Every row gives one point. To make a cloud, some directions were put in groups of two or more. Within a group, all points are equally far from the middle, so they leave a hole (a ring in 2 directions, a hollow ball in 3). The other directions are filled evenly. Then the cloud was stretched, turned, moved and blurred a little. Count the holes, and give their numbers of directions, smallest first.

Cloud:
[[-59  -6]
 [ -8 -26]
 [-18   0]
 [ 39   3]
 [-64   4]
 [-22  24]
 [-54 -13]
 [-59 -27]
 [-22  29]
 [-59 -19]
 [-44  10]
 [  7  -4]
 [ 24  32]
 [-58 -26]]
Holes: 0

Cloud (22 x 3):
[[-62 -27 -28]
 [-66  -1  45]
 [ 26 -11  29]
 [-41  38  48]
 [ 28  13 -57]
 [ 10  12 -46]
 [  5  11  24]
 [-42  38  31]
 [ 41  -5 -39]
 [-13  22  -5]
 [ 16 -14 -16]
 [ -2  12 -55]
 [-50  -7  35]
 [-73   1  61]
 [  0  -5   2]
 [-33 -12 -10]
 [-78 -13  -6]
 [ 19  49 -16]
 [-40 -26 -37]
 [-40  28  27]
 [  4   5  31]
 [-37 -53  19]]
Holes: 0

Cloud, 28 rows:
[[-42  18   6  26]
 [ 22  64  34   4]
 [ 22 -34  -8   1]
 [-29  52 -11  10]
 [ 20 -11  20 -40]
 [ 15 -54 -23  19]
 [  8 -18  18 -40]
 [ -3   7 -75  21]
 [-16  47  11  21]
 [-27  36 -44  26]
 [ -4 -32  56 -16]
 [-26 -73 -34   8]
 [-45 -36 -43 -27]
 [ 15 -41   1  -9]
 [-22  28  -2  40]
 [-45  13  -5  32]
 [-41   6  14  36]
 [-25  60  36  -7]
 [-36  18  36 -23]
 [ 32  25  21  23]
 [-46 -48  19  42]
 [-24  40  60   1]
 [ 11 -43 -38   6]
 [-30  57 -17   4]
 [-63  16 -53  21]
 [-28 -57 -66 -14]
 [ 23  71  -1 -26]
 [-31 -59  21  19]]
Holes: 1 (2)

Cloud, 27 rows:
[[-40  -7  46  -4]
 [  5  45  39 -57]
 [-33  -7 -32  22]
 [ 11 -57 -25 -21]
 [-37 -19 -39   9]
 [-40 -27 -36  16]
 [-33  -1 -22 -51]
 [-37 -43  36 -50]
 [-33 -40  47 -41]
 [-15  38  41 -29]
 [ 34  -5  53 -21]
 [-44 -11  17 -59]
 [ 28 -30 -12 -56]
 [-37 -12  -9  34]
 [-35  14  44 -18]
 [-37  12  45 -33]
 [ 37   1  50 -16]
 [-13  28  11 -72]
 [-37 -23  42  13]
 [ 43   6   1  17]
 [ 29 -15  29 -71]
 [  9 -50   1 -55]
 [ 26  13 -39 -38]
 [-17  10 -36 -41]
 [-46 -41  -2 -49]
 [ 23 -32  17  26]
 [ 36   7 -38 -12]]
Holes: 2 (2, 2)

Cloud (47 x 6):
[[ -4  13 -16 -22  10  62]
 [-36 -19  15  -8   6 -46]
 [ 37  64  34 -12   2   7]
 [ 30 -58  33 -25 -30  35]
 [ 29  62  30  37 -15 -11]
 [-29  -4 -53  19 -38 -32]
 [ 47 -49 -23  -6  25  25]
 [  2  22  -6  57  -9  27]
 [ 52   4  21 -26 -33 -24]
 [-39 -68   1  32 -19  55]
 [ 42 -19 -18  41 -41  17]
 [ -2  50  29  19  -5  26]
 [ 10   6 -19 -17  55 -15]
 [-32 -32  -3  17  56  18]
 [-22  35   9 -13 -46  -2]
 [ 57  31 -18 -17  12 -11]
 [  3 -84 -28  33  -9  -8]
 [ 49 -16   5 -11   8  44]
 [  0 -29  55 -36 -25  13]
 [ 36 -53  19  47  -6  53]
 [ 14  14  -7 -43  21 -21]
 [ -3  37 -26  48  16 -30]
 [ 11  37  55  27 -16  -3]
 [-39 -30 -17  24 -23   2]
 [ 37 -54  44  40 -13   6]
 [ 50  -1   1 -29 -10 -34]
 [ 18 -42 -27  15  45  -1]
 [-37 -34 -13   0  19  70]
 [ 39 -84 -27  55  35  61]
 [-31 -43  40  27  46 -17]
 [-24 -53   2 -24   7 -29]
 [-29 -62 -16 -14  40  62]
 [-25 -26  40   7 -22  34]
 [-17 -20  19  22  33 -43]
 [  0  -6  18 -22  87  10]
 [-23   5 -19  52   4  28]
 [ 50  -8  10  16  74   4]
 [-28  17  13   7 -20  22]
 [ 16 -15 -21 -29 -37  51]
 [ 17 -38  20 -24  52  78]
 [ 20  36   8 -37 -24   6]
 [ 15 -69  -6 -24   8  91]
 [ 34 -11 -29  44  41   3]
 [-17  26  27  30  22  52]
 [ 25 -55   4  47  27   0]
 [-15 -80 -12   8  57  27]
 [ 57 -26  25   7  56  57]]
Holes: 1 (3)

Cloud, 49 rows:
[[ 47  34  11  18 -14  -9]
 [ 14   1  -8  -5  53  67]
 [-36   2 -10  11 -34 -64]
 [-25   1 -33 -20  51 -26]
 [  7  19 -81  17  40  30]
 [ 51  27 -84 -38 -15   4]
 [ 12  -8   1  23 -31   8]
 [ 66 -25   6 -31   1 -23]
 [-33  55 -64   2 -20   1]
 [ 24  20 -15 -70  33  38]
 [ 61  27  -5  -4  -8 -40]
 [-51 -15   5   6  -9 -35]
 [ 60  42 -19  13  12  20]
 [-15  13 -46 -58  26  19]
 [ 10   1  40 -36  34  -5]
 [ 24  56 -38  -2  40 -43]
 [ 25  -5 -39  41 -13  -9]
 [ 27  32  -9 -36  54  16]
 [ 25  53 -38  -7  -5 -54]
 [-28 -16  20  27  44   6]
 [ 21   5  23 -36  38  61]
 [-26  21  -4  31 -45 -24]
 [ 11  48 -12  -6  22  63]
 [ 20  23 -81  18   1 -34]
 [-17 -33 -14   9  31 -65]
 [ 44 -25   9 -22  52  72]
 [ -4  16 -51 -17 -58  -9]
 [ 64  17   0  36   6 -13]
 [-17 -27 -34  -6  42  27]
 [  5 -19 -27 -47 -44 -10]
 [ 67 -37 -38 -47 -15  -8]
 [  1  73 -35 -61 -21  11]
 [ -5  -7 -34  28 -18 -57]
 [ -7  28  19  14  58  25]
 [ 50  19 -45 -37 -34 -20]
 [-30  31 -67 -31  17  23]
 [ 19  45  12   8 -42  17]
 [ 52  46  -3 -44 -49  24]
 [ -5  44  30   3  64 -19]
 [ 63 -34 -13 -43  -3 -16]
 [ 21  -2  35 -69 -36   7]
 [-42  -2   0 -10  37 -61]
 [ 13  16 -18  -3 -59  43]
 [  7 -41 -24  12  -6  -7]
 [ 13 -16 -39 -37 -45 -11]
 [-23  11 -29 -35  42 -18]
 [-33  11 -15 -45  26 -16]
 [ -3   1  -5 -58 -56 -22]
 [ 39  46  -3 -17 -45  49]]
Holes: 2 (2, 2)

Cloud, 80 rows:
[[ 45 -79  -3 -27 -33   7 -15  10]
 [ 39  25  -7 -44 -27   7 -28 -45]
 [ -3 -27 -46 -53 -32 -68  24 -18]
 [-23 -34  34 -35 -22 -81  21 -28]
 [ 39 -69  30  -2 -25  35 -11  30]
 [-66 -21  -6 -50   8 -40  -4   4]
 [-21  43 -46 -23  24 -41 -10 -23]
 [ 27  10   3 -63  -8 -16  14 -37]
 [-21  24  80  21  -5 -38  10  38]
 [ 17  23  83  -6 -30  22  46  -4]
 [-85 -62 -37  -6   1 -39  10  -2]
 [ 34 -64   6 -43  29 -70  -9 -14]
 [-24  24  22 -21 -21  65  50 -25]
 [-58  35  11 -11  42 -21  -7 -14]
 [-18  62 -50   0 -44 -19  -9   1]
 [  7 -34  42 -74 -33   0  11   6]
 [ 32 -19 -19 -58  54 -35  -5 -10]
 [ 36   2  41 -42 -52  35  -2  45]
 [ -2 -17 -49 -43 -42  20 -27  19]
 [-23 -46  36  13 -28  49 -33 -23]
 [ 61 -34  -4  30  62   3 -22  -4]
 [-26   4 -14 -17 -57   3 -32  57]
 [ -7 -67  19 -58   7 -36 -21  18]
 [-17 -21 -31  73 -21 -46  11  42]
 [ -4 -35 -69   6 -18  38   7 -11]
 [-21  68   6  35  42  29   6 -17]
 [  4   4 -17 -58 -25   3  38  23]
 [-37  41  -6 -42 -24  52   4  43]
 [-34  51 -16 -38 -35  45 -38  29]
 [-34   3 -24 -49  16 -58  40 -21]
 [ -1  36  32 -47 -35  -4 -20  25]
 [-15  24 -14 -70  -6  54  26   3]
 [ 17 -15  37   1 -73  38 -24  12]
 [ 21 -11   5 -24 -18 -26  -2 -59]
 [ 38  11   1  60 -37 -23  -1  12]
 [ 23  -5 -53  11 -25  74 -17  -8]
 [-12  -5 -34 -55 -29  44 -19  13]
 [ 62  -2  -4  15 -22  24 -31  55]
 [  3  20  63  21 -58   2 -22  44]
 [-17 -45  51  46  12 -11  -7  50]
 [ 33 -20 -16  36  37  32  17 -41]
 [ 32 -60  41   0  43 -27  30 -26]
 [  2  52   5   6 -14   3 -25  34]
 [ 26 -55 -34 -51   5 -68   6   8]
 [ -8  10  45   7 -57   0  70  -4]
 [-10  25  39   5 -47  61  11  42]
 [ -1  31  -5  43 -35 -24  -2  39]
 [-10  23  -4 -46  44  -1 -22  28]
 [ 64 -14 -25 -27  34  23  -1  51]
 [ 17  28 -27 -28 -52  11 -38  29]
 [ 23  21  10  59  20 -11  25  15]
 [-34 -54  18 -37   8  32   6 -13]
 [  2  51 -37  12 -51  -1 -49 -26]
 [-16  28  54  17  20 -31  45  64]
 [-46  10  49 -14  -7   2 -11 -45]
 [-81  14  16 -18   3 -46  25 -37]
 [ -9  39  18  10   6 -48   8  -4]
 [  9  35 -10  27 -37  55   4  20]
 [-41   9  41  20  56 -22  40  40]
 [-13  47  51  20  -4  80  16 -11]
 [-12  21  71  41  25 -24  48   9]
 [ -1   8   8  -1  55 -25   3 -43]
 [-10  41  -5  60   7 -15  32  18]
 [-17  -4  30 -24 -27 -21   9 -46]
 [ 18   8  -6  41  40  12  -7 -47]
 [ 44  20 -20   3  12 -17 -37  43]
 [-37 -29 -69  -8  24 -55 -53 -17]
 [  5  54   0  19 -44   2  45  10]
 [-70   2 -11  33  11 -34 -34  34]
 [ 28  60  18 -11 -19 -26  68  22]
 [-31 -38 -63 -20  22   1 -38  12]
 [-34 -68 -21  -4  10  -9   6 -19]
 [ -3   9  30 -47 -31 -39 -39 -14]
 [-62   1  14  -5  -7  10   7 -60]
 [-29 -51  10 -16   7  37  25  28]
 [-10  15  -3  -7  17  26  49  68]
 [ -9  18  49 -49  -5  67  35 -29]
 [ 16  14  53 -12 -51  -3  10 -15]
 [-28 -26 -10   4  66  37   9 -35]
 [ 30 -48 -47  24 -12  37 -20 -11]]
Holes: 1 (4)

Cloud:
[[-34 -45  57  37  13  -3  51 -47   7]
 [ 35 -30 -38  41 -36   7 -22  24 -13]
 [ 59 -16 -43  17 -45   6  -4  -8 -26]
 [ -3 -54  56  16  14  15  53 -16  45]
 [-10  -1  31 -32   9 -38  63 -53 -23]
 [ -9   1  31 -33  58  40  35  28   2]
 [  3  -3 -37 -69  36   6 -27 -30   1]
 [ -1  18 -25  36  34 -27  35  -3 -25]
 [  1 -29  74  45 -52  19 -39  20  -8]
 [ -4 -74   5  72  28  10  -4 -23  10]
 [-46   2  43 -56  21  -9  21 -49  16]
 [ 58 -16 -28 -23 -69  48  -8   1 -12]
 [-18 -26  48   3  28 -43  50 -54  32]
 [ 28 -33 -15 -51  -9 -33  39  -4 -42]
 [-57  -5  19 -64  37 -34  32  35  23]
 [-25  -6  25  20 -52   2 -69  12 -44]
 [-10  14 -19 -38 -16  38 -13  21 -89]
 [-30  12  47   4 -20  36 -18  47  49]
 [ 58   1  30 -15  31  53  11  20 -37]
 [-19   6 -22  15  11  32   8  67 -40]
 [-55  13  11   6 -21  19  24  26  27]
 [ 59   6  -5 -30   1   8  -1 -17  49]
 [ 11 -33  27  51 -66  25   2 -10  33]
 [ 13  33  33   1  -1  -2  12  -3  65]
 [-10   3 -41 -22  43  -6 -19 -49 -23]
 [-27  32  99 -19  -1 -30 -36  -5  23]
 [ 51 -37  24 -20 -16 -12 -21  -4  41]
 [ 41  27  48 -32  -9  28 -56  -6 -65]
 [ -8 -42   9 -15 -32   6  63  25 -12]
 [-11  25  79 -27  44 -35 -14 -20  -7]
 [  2  -9  22   0 -48  23 -71  51 -44]
 [-33  31   7  -8  18 -64  -7   4 -33]
 [ 41 -21 -32 -61  13  71 -13 -21 -29]
 [-10  21  30 -55 -27  26 -29  -8  58]
 [  6 -32  20  19  29  31  81  15 -45]
 [ 54  -5  18   5 -12  79  29 -55  10]
 [-18  27  23  -7 -47  -3  26 -48 -19]
 [ 36  36 -76 -54 -21  16  -4  -3 -18]
 [ 60  -6   5 -30 -12  -5 -25  20  29]
 [ 21 -17  48 -38  33 -18  13  35  39]
 [-24  41  35 -27 -16 -47  20  -9 -26]
 [ 60   3 -25   3  19  20 -28 -35  26]
 [  9  -8  15 -59 -13  47 -63 -21  -4]
 [ 21  27  15 -18  -4   1 -13  84 -22]
 [ -4 -68  50   7   1 -32  19 -40  45]
 [-44  32  47 -24 -17  -5 -23  73 -18]
 [-15 -35  34 -66  28 -56 -18  13  11]
 [ -4 -70  -7  41 -33   3   7  -8 -40]
 [ 57   6  30 -33  24  63   7  21 -43]
 [ 36  18  14  29 -27 -13 -59 -11 -48]
 [ 44 -30   7 -51 -22  51 -12 -14  28]
 [-17   7 -34  -2   2  62  57 -18 -28]
 [-20 -19  28  39  58  -2  76   8   2]
 [ 37   5  18  27 -10 -15  -7  58 -24]
 [ 19   2  37   9 -56 -31 -15 -45  35]
 [-37  28 -19 -59  31 -44  12  24  -9]
 [  2   3  39  38 -18  26  14  63   6]
 [  0 -46  15 -13 -37  -4  53 -16 -29]
 [-25 -29  47  47  -4 -17  34  60 -41]
 [-30  43  75 -26 -22 -46 -35  25   5]
 [-21 -70  18  33 -34   9  23   4 -36]
 [ 10 -68  12  56  28 -16 -22 -27  19]
 [ 46 -16  24  31  29  -7 -25  11  17]
 [ 32 -31 -12 -12  17 -26  41 -73  -5]
 [ 23 -35 -16  23 -37  25  13 -25 -82]
 [-51   8 -12 -25  -8 -13  33 -31  25]
 [-14 -24  35  63  43  28   5 -39   9]
 [-16  10 -39   0  39 -23  32  36   1]
 [ 28  -5 -20 -11 -59  68  12  16 -18]
 [ 12   4  52 -51  45   7 -17  29 -49]
 [ 53 -23  -3   7 -73  28   0 -23   2]
 [ 11 -35  16 -72 -13   6  49 -25 -38]
 [ 24 -33 -30  28  57   7  27  -3 -20]
 [ 30 -35  -8 -18   1  -8  16 -91 -22]
 [ 24  33 -27 -32 -31  73 -16  33 -65]
 [ -5 -39  73  54  45 -27 -20  13   1]
 [ 43  -5  28 -46 -72  13 -50 -40 -15]
 [ 13  31  27 -54  22 -13 -60  55  13]
 [-13  24 -22 -14  36  38  53  36 -49]
 [-19   1   5 -38  67  11 -17  37 -28]
 [  1  -3  43  21 -50  15 -21  23 -63]
 [ 29   2   8  65   1  28 -38  15   8]
 [ 33  44  -5  22 -12 -25 -25 -21 -45]
 [ 93 -15 -23  -8  -8  41 -26 -27 -14]
 [-37  -7 -36  40 -13  28 -35  33  -5]
 [ -4 -17  10 -41 -26  21 -70   5  58]
 [-30  11  32  -6  -4 -14 -17 104 -23]
 [ -2  -6  33   7 -17  50  -3  -9  67]
 [-48  12  -4   0 -34  24 -17 -16 -30]
 [-17 -24  -6 -54  20 -49  13  56 -16]
 [ 53  22  53 -19 -43   3  27 -17 -11]
 [ 36  78   3 -26  19   1 -25 -23   2]
 [ 29  38 -48  15  19  -3  32  -4 -39]
 [-61 -19  -2 -10  15  30  37 -10  17]
 [ 14  -3  -4 -33  -7 -58  10   2 -55]
 [-37   8 -11 -74  21 -15  38 -11  15]
 [  3 -15 -34 -43 -15 -28 -26  56 -37]
 [ 23 -18  24  51 -41   7 -46  32 -50]
 [-32  -7  -9  22 -49  -9 -57 -28 -20]]
Holes: 3 (2, 3, 3)

Cloud (88 x 9):
[[-25 -13 -71   4   3  26  57  22  64]
 [ -8   9  -5 -53  47  -7 -25 -13  30]
 [-44  54   2 -31 -11  31  24 -11  18]
 [-22 -59   1   9  -9  19  53  34 -29]
 [ 39  56 -48  18 -32 -35  28  45  31]
 [  4  11  51 -11  33  -3 -21  44   6]
 [ 21 -62  23 -17   0 -11  -9   9 -24]
 [ 15  20 -68  14 -64   9  42  45  -1]
 [ -5  27 -14 -28 -58  22 -73  26   9]
 [ 40  36  -4 -18 -24  29   8   9 -16]
 [-51  12  -6 -25  27 -40  26  47  30]
 [  5 -43  -3  28 -57  26 -13 -36 -14]
 [ 16  17 -39  38  14 -23  -7 -27 -22]
 [-23  15 -16  38  22 -12   4 -21  64]
 [ 44   2 -60 -20  14  32 -22  55  13]
 [ -9 -23  64 -11 -47  24 -23  23 -11]
 [-38 -23 -28 -30  43  27   7  -5   8]
 [ -9  24  40  33  -3  -4  20  62  64]
 [  3   1 -63   2 -38  32  45  -8 -25]
 [ 15  66   4 -18   9  35 -53 -18  21]
 [  0  13  10  38 -43  61  75 -26  15]
 [ 34  -3  -5 -34 -53  -4  23 -22 -11]
 [ 30   5 -81 -52  -1  16  -7  28  27]
 [-40 -18 -29 -55   0 -19  54  71  35]
 [-38  21   4 -19  21  51  27  29   6]
 [-16 -33  -5   3  72  21  47 -13  33]
 [  2  -5 -33 -27  44 -40  15 -49  29]
 [ 49 -15 -13  41  13  34  37 -37  26]
 [ 18  -3  63  -2 -42  18 -10 -17 -24]
 [ 26   8  -7  -8  51   2  27  86  60]
 [ -2  -9   8 -49  63 -26 -25  23  16]
 [-33 -46  12 -19   2  73 -24   0  17]
 [ 25  28 -42  33  43 -20  13 -25  65]
 [  7  77   1   1 -38 -16 -19   4  52]
 [ 45  -1   1  23  19 -16  42  62  61]
 [ 37  -2 -69  58 -31   6   0   2  19]
 [ 25  16 -36 -10 -74  46 -14 -23  32]
 [ -9 -50 -61  17  31  34  23  70  24]
 [ 15  -7 -16  -3 -72  20 -45 -25 -10]
 [-27 -29 -23 -18   8 -28  96  -8  22]
 [ -1  24 -23 -72  22   9  36  34  30]
 [  1 -33 -47   1  34 -14 -45  69  23]
 [ 10 -34   4  51 -11  79  31 -24  -5]
 [ 34  21  64  35   5   0   4   1  30]
 [  3  -8   9  47   9 -15  -7 -22  54]
 [-16 -48  -6  33  -2  34 -28  40  34]
 [-10 -10  43   5 -71   3  37  -3 -16]
 [-46   2   2  61  -7  64  -8  56  53]
 [-27 -46  15  42  -7  18 -32  12 -14]
 [-37  30 -44   1 -55  39  49  25  61]
 [-14  52 -45   1 -73   4  19  36  42]
 [-23 -32  17  16 -52  41  59  46  15]
 [-20  17 -24 -61 -28  44  -9  50  55]
 [ -7 -32 -11 -27  -2   9 -59  17 -18]
 [  5 -20  38  -4 -12 -19 -37  53  -4]
 [-10  13  21  -1  60   9 -41  12  55]
 [ 19  34 -59  -2  24  43   4 -39  31]
 [ 38  43 -52 -32 -28  14  34  15  47]
 [-22 -31 -40  31  19  -1  52  90  45]
 [ 21  67 -21   1 -14  17  23  12  -1]
 [  8  49 -63   1 -18  17  72  19  43]
 [-21  36  12  26 -31   9 -32  65  -8]
 [ 34 -15 -38  -8 -16 -28 -41  78  -3]
 [-17   4  62  34   3  38  55   3   9]
 [ 21  -9  36  35  -4   0 -36  46  29]
 [-26 -26  16  73 -26  25  -2   9  28]
 [  9  -7  62 -14  10  27  43   3  27]
 [ 22 -28 -21  48  67   8  21  27 -12]
 [-18 -15  22  37  57 -35  59  31  23]
 [ 48   6  11  50   8 -17  -2   8  49]
 [ -4 -12 -49  18 -50  -4  -2 -34  15]
 [-29   0 -34  49 -20  84 -25  62  23]
 [ 17  29  18 -28  12  14 -46   7 -12]
 [ 22 -26 -16   6 -16  44  39 -50  35]
 [  8  44  20 -12  19   9 -10 -56  56]
 [  3  44 -47 -31 -51   7  21  42  62]
 [-45 -12   8  39  -6 -13  35  16  47]
 [  3  42 -44  -4 -15  10 -71  15  44]
 [ 12 -22 -11 -10 -41  46 -37 -35 -35]
 [ -7  15 -11  74 -21  67  -2  60   9]
 [-16  31 -29  44 -59  -3  41  21  48]
 [ 12   6 -71 -23   4  27   7  10  73]
 [ 48  -1 -24 -22 -48  17  27 -19   7]
 [-42 -22 -28   1 -20  53  49 -13  51]
 [ 24 -58 -33  10   0   0  35  15  46]
 [ -8 -22 -18  43  37   4 -42  49  15]
 [-46   9 -24   5  26   0 -27  19   6]
 [ -9 -20  18  39 -31  48  55 -53  -9]]
Holes: 3 (2, 3, 3)

Cloud:
[[  -9    6  -24    8  -29  -16   52   56   31]
 [ -46   21  -42  -57   -8  -33   -5   11  -38]
 [ -30    3  -38  -11   50   -9    7   14   28]
 [ -24   19    3  -75  -62  -29  -25    0   -9]
 [  -6   24  -34   52   12   38   26   15   36]
 [ -11  -52  -35  -27  -56  -10   43   -9   11]
 [  27   27  -88   -8   -7   25   -7   -8   -7]
 [ -29   24   -2    7   28  -17  -38   34  -29]
 [ -29  -12   -2  -78  -39    4   30   30   -2]
 [  37   22    0   23  -46   22  -27  -27  -18]
 [ -27   43   51  -35  -56  -15  -25  -11  -21]
 [  -7   -6  -12  -63  -46  -13  -75    2   18]
 [ -25  -11  -34   26   18   33    6   25    4]
 [ -19  -13  -10   39  -44  -64   43   45   -3]
 [   0  -46  -88   -1  -17  -19   21   28   -8]
 [   4   -7  -46   20   20  -65    2  -13  -16]
 [ -15  -10  -61    0   77    6   15   30  -44]
 [  12   17    2   35  -45  -61   30  -20    3]
 [  19  -34   21   -1  -46   30   10   20   12]
 [ -47  -41  -46   40   19  -38   37   35  -37]
 [ -27  -30   31  -32  -71  -77  -16  -12  -20]
 [  25  -26  -51   50   49  -29    1   14    4]
 [ -42    0   62   16  -67  -42    4  -39   -8]
 [ -29   12 -103   27   20    5   13   19  -16]
 [  14  -12    9   32   18  -14   47   -3   -8]
 [ -18    8  -44   80   -2  -44    1    7    0]
 [  25  -29  -44   32   12  -18   85   33   -3]
 [  -3   -2  -18  -94  -15   14  -56  -13  -17]
 [ -33  -22    0  -56  -51  -49   39   33  -38]
 [ -24  -20  -27  -11   58   -4  -37   14  -27]
 [  34  -20    7   13  -46   27   23   26  -26]
 [  35  -25  -75    1    9  -32    4    1   34]
 [  21  -22  -20   -6  -57    0   32   22  -42]
 [ -81   -4  -19   -1  -42  -63   54    9  -12]
 [ -29    4    9   -2  -58   -5   -3  -26  -52]
 [  17   39  -30   66   27   19   22   37   -9]
 [  -5   20   21  -14   19   17   -2  -11   18]
 [  50   16  -12   15    0  -16  -11   52   36]
 [ -31    0   20   55  -37  -56    8    0    5]
 [ -51  -56  -53  -13    4  -71   32   26  -39]
 [  -3   44  -37   40  -27  -45   52   36  -23]
 [   4  -10  -38  -38   15   16  -13  -21  -58]
 [ -30  -36  -71   15   -9  -12   15    1  -52]
 [  35   42  -30    6   16   -2  -54    7  -22]
 [   3   44    3    0  -24   11  -64    3   24]
 [ -45   15   17   50  -29  -51   38   11  -23]
 [  26  -16  -66   24  -40   10  -29  -31   35]
 [  -4   13  -78    2   48  -12   34   46   41]
 [ -51  -53   43  -13  -72  -20   16   21  -12]
 [  49   18  -72   -4  -16   32   24    4  -29]
 [ -35   37   25  -40  -37  -26  -30  -38   -3]
 [   4   16  -51   65  -24  -24   19  -22  -46]
 [ -22  -29   51    8  -99   -6    8  -34   -9]
 [   6   17   50  -62  -76   14  -49  -20   -1]
 [  -5   12  -72  -16  -36   14   29   34   -4]
 [ -20  -44  -51  -36   28  -34   31    8    8]
 [ -29   29  -68   68   12  -42   14   16    0]
 [ -36  -24   -5   -9   45  -52   12   36   -7]
 [ -29  -19  -32  -64  -15   39   -1   -4  -26]
 [ -31  -64    6  -61  -34   -9   33    5   16]
 [   2   10  -54  -58   28   26   25   14    2]
 [ -47  -40  -43  -22  -10   26   20  -11  -19]
 [  68  -11    7  -18  -39   25  -24  -10   23]
 [  -9  -31    4  -35   -8  -61  -24  -24    1]
 [   7   12  -23  -37   50   10   11   58  -17]
 [  41   24  -13   21  -52  -47   33   17  -14]
 [ -31  -18  -50  -41  -19   -3  -14   45  -35]
 [ -55   -4  -46   13   18  -15   25   35  -62]
 [  35   34    5  -24  -37  -32    6   -3   -9]
 [  21   45   -9   19  -43   12   43   25    7]
 [ -54  -35   -8  -37  -33  -56   65   -7  -34]
 [ -24  -12  -49   37  -29  -47   53  -26  -37]
 [  39   24  -58   -4   57   47   13   20    6]
 [  11   22  -14   21  -22    7   56  -39   14]
 [ -31  -20  -37  -49  -17  -16    6   64  -14]
 [  25  -13  -67   48   -2   48   51   20  -36]
 [  24  -35  -44   30    7    2   37   28   50]
 [ -30   -5  -33 -101    1  -45  -17   19  -31]
 [  57  -29   -9  -21  -15  -19    1  -11    2]
 [  54   34    7   12    1  -34    6   15   14]
 [  27   36  -38   21   27  -15    2   73    9]
 [   5   12  -13    2   18   42   30   14  -21]
 [ -53   -1  -36  -63   16  -27   26    0  -60]
 [ -13   18  -20  -50   12  -12  -12  -35   -3]
 [ -35  -20  -60   62  -27    7   57    9  -18]
 [  67   40  -62  -13   19   -8  -18    9    3]
 [  28  -10   28  -15  -66    0  -48  -23  -11]
 [ -47  -12  -29   29  -36  -75    7    1   10]
 [  34  -11  -20  -53   21    8    8   31   31]
 [  77    3  -18   -5  -40   29  -24  -14   20]
 [ -89    4  -15  -31  -14  -46   27   17  -52]
 [   5  -13    2   59  -35  -43   19   30   28]
 [  67  -36  -21    1   10   17   20   31   -4]
 [  32  -27  -37   20  -27  -34  -25  -12  -23]
 [ -19  -62  -36  -74   -2  -33   18   32  -36]
 [ -67    5  -49   28  -36  -41   68    4    1]
 [ -70   23    6  -53  -27  -73  -20   -5  -12]
 [  -3   -7  -10    0   37   12  -37  -10    7]
 [ -30   23  -55    0  -27  -64    9   19   35]
 [   6  -11  -98  -14    6   27    0   48    7]
 [  31   33   44  -39  -43   18  -27    7   30]
 [ -22  -25  -51   33  -16  -36   77   44   15]
 [ -25    8   12  -32  -31  -20  -28   60  -21]
 [ -64   -5  -41   -3  -46   -2    9  -18  -23]
 [ -23  -32  -45   -5    9    1   42  -25  -40]
 [ -33  -25   -3  -26  -94  -26   29   19   10]
 [ -27   25  -22   -2   -2   10  -48   36   13]]
Holes: 2 (3, 4)
